Each point is reached from the start by the listed moves, each made 0, 1 or 2 times, or once backwards (-1), plus a little noise. Say if it took an odd or an even number of moves. Then give how often each move was made.

Moves:
(1): [ 0.01  0.09 -0.17  0.23  0.30]
(2): [-0.02  0.14 -0.01  0.11 -0.08]
(3): [-0.06 -0.20  0.10  0.16  0.02]
Start: [ 0.02  0.05 -0.08 -0.10  0.03]
Points:
[ 0.06  0.00 -0.26  0.02  0.42] -> even (1, -1, 0)
[-0.03  0.17 -0.32  0.63  0.58] -> even (2, 1, 1)
[-0.02  0.04 -0.32  0.51  0.65] -> odd (2, 0, 1)
[-0.14  0.12 -0.22  0.87  0.53] -> even (2, 2, 2)

Moves:
(1): [ 0.07  0.09 -0.26 -0.14 -0.19  0.01 -0.16  0.14  0.11  0.03 -0.17 -0.09]
(2): [-0.02  0.10  0.00 -0.01 -0.01 -0.04  0.14 -0.06 -0.05  0.13  0.10 -0.04]
(3): [-0.07 -0.02  0.13  0.05 -0.10 -0.06 -0.02 -0.02 -0.01  0.10  0.00  0.05]
(4): [ 0.13 -0.01 -0.13  0.07 -0.06  0.10 -0.07 -0.03 -0.02  0.02 -0.11  0.33]
(5): [-0.08  0.09  0.05 -0.24  0.05  0.03 -0.10  0.01 -0.01  0.01  0.07  0.10]
(6): [ 0.12  0.21  0.13  0.07 -0.01  0.14 -0.02  0.00  0.00 -0.11  0.01  0.04]
(7): [-0.03  0.05  0.02  0.17  0.12 -0.09  0.12  0.17  0.05 -0.13 -0.04  0.25]
(8): [ 0.03 -0.07  0.00 -0.12  0.08 -0.14  0.08 -0.16  0.11 -0.22 -0.05  0.03]
(9): [ 0.13 -0.09  0.00  0.05 -0.01 -0.06 -0.11  0.10  0.03 -0.12  0.23 -0.03]
(10): [-0.20  0.13 -0.02  0.08  0.20 -0.08 -0.14  0.03 -0.06 -0.08 -0.03 -0.05]
(11): [ 0.09 -0.10  0.08 -0.10  0.15  0.04  0.08  0.08 -0.15 -0.06 -0.20 -0.09]
Start: [-0.01  0.03 -0.10 -0.03  0.08 -0.01  0.05 -0.08 -0.02  0.04  0.06  0.06]
Points:
[ 0.19  0.15 -0.75  0.24 -0.81  0.01  0.24  0.15  0.05  1.01 -0.58  0.69] -> even (2, 2, 2, 2, -1, -1, 1, -1, -1, -1, 0)
[-0.38  0.12 -0.02  0.83  0.97 -0.31  0.14  0.27 -0.09 -0.65 -0.06  0.44] -> even (-1, -1, -1, 0, -1, 0, 2, 0, 0, 2, 0)
[ 0.74  0.64 -0.87 -0.07 -0.61  0.38 -0.32 -0.33  0.33 -0.08 -0.27  0.28] -> even (2, 1, -1, 2, -1, 2, -1, 1, 0, 0, -1)
[-0.58  0.68 -0.11 -0.10  0.27 -0.04 -0.18  0.50 -0.01  0.21 -0.25  0.67] -> odd (1, 0, 1, 0, 2, 0, 2, -1, -1, 1, 0)
[-0.33  0.71  0.17  0.44  0.38 -0.31 -0.62  0.40  0.13 -0.41  0.64  1.15] -> odd (0, 0, 2, 1, 2, 1, 2, 0, 2, 2, -1)
[ 0.89 -0.45  0.27  0.32  0.21  0.25  0.29  0.07 -0.31 -0.35  0.16  0.22] -> odd (-1, 0, 0, 1, -1, 1, 0, 0, 2, -1, 2)
[-0.07  0.16 -0.74 -0.12 -0.28 -0.05 -0.80  0.26 -0.31  0.64 -0.35  0.06] -> even (2, 1, 2, 2, 0, -1, -1, -1, 1, 2, 1)

Moves:
(1): [ 0.11 -0.06  0.05  0.11  0.23  0.07  0.00 -0.05 -0.04  0.06 -0.04  0.18
 -0.13  0.12 -0.01 -0.03 -0.02  0.11  0.08  0.00  0.04]
(2): [-0.05  0.13  0.03 -0.19 -0.19  0.26  0.09  0.18  0.13  0.19  0.16 -0.06
 -0.20 -0.14  0.15 -0.16 -0.17  0.05  0.10 -0.06  0.02]
(3): [-0.19 -0.11  0.09  0.02  0.11  0.03  0.14  0.00 -0.10  0.11 -0.02 -0.13
 -0.12 -0.21  0.09  0.00  0.07  0.31 -0.28  0.11  0.16]
(4): [-0.12 -0.08  0.05 -0.14 -0.19  0.04  0.07 -0.04  0.18  0.03 -0.10  0.07
  0.08  0.10  0.07 -0.01 -0.16  0.21  0.13  0.20 -0.24]
(5): [ 0.02  0.05  0.12 -0.39  0.01  0.07 -0.14  0.02 -0.22 -0.11  0.02 -0.06
 -0.02  0.01  0.05  0.18 -0.13 -0.05 -0.11  0.12  0.05]
(6): [-0.03 -0.04 -0.01  0.06  0.01  0.00 -0.09  0.17 -0.11  0.06 -0.14  0.02
  0.17  0.03  0.01 -0.03 -0.09  0.09 -0.05  0.11  0.06]
(7): [-0.01 -0.21 -0.05 -0.12  0.04  0.03  0.06  0.01 -0.09  0.12  0.11  0.11
 -0.02  0.08 -0.09  0.15  0.13  0.01  0.09 -0.06  0.11]
(8): [ 0.11  0.01  0.09  0.00 -0.24  0.20  0.00 -0.27 -0.33  0.02 -0.13  0.23
  0.05 -0.06 -0.14 -0.10  0.07 -0.11 -0.08 -0.03  0.03]
(9): [ 0.08  0.01  0.03 -0.04  0.10 -0.02 -0.15  0.11  0.06  0.00 -0.08 -0.05
 -0.11  0.04 -0.29 -0.01  0.08 -0.06 -0.08 -0.11 -0.08]
(10): [-0.17  0.36 -0.02 -0.01 -0.02 -0.25  0.27  0.19 -0.16  0.05  0.07 -0.02
 -0.16  0.02 -0.14  0.11  0.00  0.17  0.12  0.08 -0.23]
(11): [-0.16  0.19 -0.10  0.00  0.10  0.23 -0.06 -0.05  0.14 -0.07  0.11 -0.03
  0.01  0.00  0.02 -0.07  0.04 -0.04  0.00  0.28 -0.01]
(12): [ 0.10 -0.05  0.04  0.09  0.09  0.05 -0.01 -0.01 -0.13 -0.01  0.13  0.07
  0.06  0.09 -0.04  0.15  0.11 -0.04 -0.11 -0.01 -0.15]
(13): [-0.20  0.18  0.02  0.01 -0.27  0.00  0.04  0.16  0.00 -0.19  0.11  0.23
 -0.07  0.06  0.15 -0.10  0.01 -0.11 -0.11  0.02  0.01]
(14): [ 0.04  0.13 -0.12 -0.07 -0.17  0.04 -0.13  0.07 -0.12 -0.15  0.01 -0.20
 -0.08 -0.03 -0.07 -0.03 -0.44  0.14  0.01  0.03  0.01]
(15): [ 0.11  0.20 -0.32 -0.08 -0.04  0.13  0.01 -0.19  0.11  0.04 -0.13 -0.05
 -0.07 -0.28  0.07  0.15  0.02  0.33  0.09 -0.18 -0.06]
(16): [-0.07  0.06 -0.04 -0.03  0.09  0.13  0.28  0.04  0.03 -0.11 -0.10 -0.06
  0.17 -0.05 -0.10 -0.03  0.02  0.02  0.02 -0.12 -0.04]
(17): [ 0.09  0.00 -0.01  0.14 -0.17 -0.03  0.07  0.05  0.09 -0.01 -0.17 -0.19
  0.04  0.03  0.08  0.08  0.05 -0.07  0.14  0.07  0.06]
(18): [-0.03  0.10  0.01 -0.08  0.04  0.05  0.25 -0.31  0.15  0.27 -0.08 -0.02
 -0.13  0.21 -0.06  0.16 -0.06 -0.24 -0.28 -0.01 -0.02]
(19): [-0.14  0.13  0.34  0.07  0.05  0.26 -0.16  0.06 -0.20  0.00  0.05 -0.07
  0.05  0.11 -0.13  0.29 -0.05  0.16  0.33 -0.09  0.07]
(20): [-0.12 -0.03 -0.24 -0.09  0.05  0.14  0.06  0.08 -0.16 -0.04  0.10  0.09
 -0.18 -0.05  0.13  0.01 -0.06 -0.25  0.09 -0.10 -0.08]
Start: [ 0.14  0.07  0.02 -0.04  0.01  0.03 -0.05  0.10  0.12  0.13 -0.10 -0.04
  0.12 -0.07 -0.21 -0.13 -0.05 -0.08  0.07 -0.09  0.05]
Points:
[-0.05  0.07 -0.13 -1.34 -0.39  2.41 -0.78  0.75 -1.49 -0.03 -0.01 -1.16
 -0.35 -1.18 -0.61  0.06 -0.70 -0.04  0.15  0.06  1.10] -> even (-1, 2, 2, -1, 2, 1, 2, 2, 2, -1, 2, 0, -1, 2, 0, 1, 2, -1, 1, 2)
[ 0.16  0.41  0.50 -0.10  0.09 -0.70  0.86  0.41  0.00 -0.19 -1.18 -0.73
  0.01  0.54 -1.01  0.14 -0.82  0.58  0.82  0.31 -0.78] -> even (2, -1, 0, 2, 1, -1, -1, 0, 1, 2, -1, -1, -1, 1, -1, 2, 2, 0, 0, 0)
[ 0.33 -0.05  0.41  0.30  1.67  1.12 -0.61 -0.35 -0.47 -0.21  0.16 -0.36
  0.15 -0.50 -0.41  1.25  0.75  1.67  0.27 -0.42  0.75] -> odd (2, -1, 2, -1, 1, -1, 1, -1, 0, -1, 1, 2, 0, 0, 2, 1, 0, -1, 2, -1)
